Rows are points. Each copy is the shape, with its points in the same order, stretched, turned, moved and blurred by noise. Some copies are also mirrored. Which?
(in the rows, 128 means zero)

Shape (9 x 3):
[[127  98 159]
 [123 155 220]
 [ 86 102  79]
 [126 152 176]
 [103 128 116]
 [ 74 127 134]
 [134 206  84]
 [163  67 159]
 [100 150 117]]
Copy 1 (9 x 3):
[[179 116 103]
 [140  48 103]
 [148 176  81]
 [141  70 112]
 [139 137  97]
 [130 112  73]
 [ 75 133 134]
 [225 138 116]
 [115 128 100]]
Copy 1 is: only turned
Copy 2 (9 x 3):
[[112  77 132]
 [113  57 198]
 [ 89 157  95]
 [114  89 168]
 [ 99 145 128]
 [ 79 134 132]
 [131 185 166]
 [137  44 122]
 [100 134 139]]
Copy 2 is: only turned
Copy 3 (9 x 3):
[[151 113 166]
 [130 215 214]
 [197  85  75]
 [120 183 172]
 [158 118 112]
 [190 136 116]
 [ 74 164  97]
 [154  85 184]
 [149 140 112]]
Copy 3 is: mirrored
Copy 4 (9 x 3):
[[ 95 161 141]
 [118 160  64]
 [161 131 175]
 [124 129  94]
 [155 125 140]
 [166 155 126]
 [183  25 107]
 [ 48 155 170]
 [165 106 123]]
Copy 4 is: mirrored

Shape (9 x 3):
[[121 109  59]
 [165 167 158]
 [145 195 158]
 [157 125  89]
 [ 97  97 144]
 [ 80  85 110]
 [178 137  77]
 [146 100 162]
 [ 79 112 110]]
Copy 1 (9 x 3):
[[ 98  34 101]
 [135 187  91]
 [169 178  82]
 [ 87  99  70]
 [138 139 191]
 [130  91 186]
 [ 68  95  38]
 [111 197 134]
 [152  86 173]]
Copy 1 is: mirrored
Copy 2 (9 x 3):
[[187 162 116]
 [ 95 153 121]
 [106 141  92]
 [143 176 131]
 [161 100 134]
 [193 103 126]
 [135 198 131]
 [115 125 163]
 [189 107 106]]
Copy 2 is: only turned
Copy 3 (9 x 3):
[[148  71 103]
 [ 87 177 100]
 [ 52 170 105]
 [128 119  86]
 [165 110 161]
 [182  70 165]
 [115 126  62]
 [171 147 141]
 [147  78 152]]
Copy 3 is: only turned
Copy 4 (9 x 3):
[[186 152 114]
 [106  76  93]
 [ 99  95  86]
 [176 118 101]
 [ 82 100 160]
 [103 125 167]
 [206 123  80]
 [ 81  61 153]
 [103 131 148]]
Copy 4 is: mirrored

Shape (10 x 4):
[[102 164  96  73]
 [174  81 151 116]
 [143 118 177 101]
 [117 114  56  92]
 [139  74 170 166]
 [117 101 190 110]
 [ 62 110  93  83]
 [ 95 162 106  75]
 [102 138  84  90]
 [104 168 156 113]]
Copy 1 (10 x 4):
[[ 79 101 146 183]
 [154 180 135  79]
 [ 93 181 142 108]
 [146  65 147 160]
 [153 151 117  47]
 [ 91 162 164  75]
 [102  48 191 134]
 [ 82  95 154 176]
 [114  82 151 161]
 [ 64 130 121 141]]
Copy 1 is: mirrored
Copy 2 (10 x 4):
[[ 79 117 198 150]
 [118  57 100  88]
 [141  57 156 111]
 [ 46 115 127 146]
 [161  81  70 144]
 [151  40 148 144]
 [ 67  76 159 201]
 [ 88 109 199 155]
 [ 73 116 161 158]
 [150 122 188 157]]
Copy 2 is: only turned
Copy 3 (10 x 4):
[[154 144  78 135]
 [141  91 217 118]
 [149 120 175 161]
 [149 130 120  81]
 [118 132 212 132]
 [151 143 184 166]
 [163 179 107 118]
 [154 153  79 144]
 [150 146 101 116]
 [132 155  97 173]]
Copy 3 is: only turned
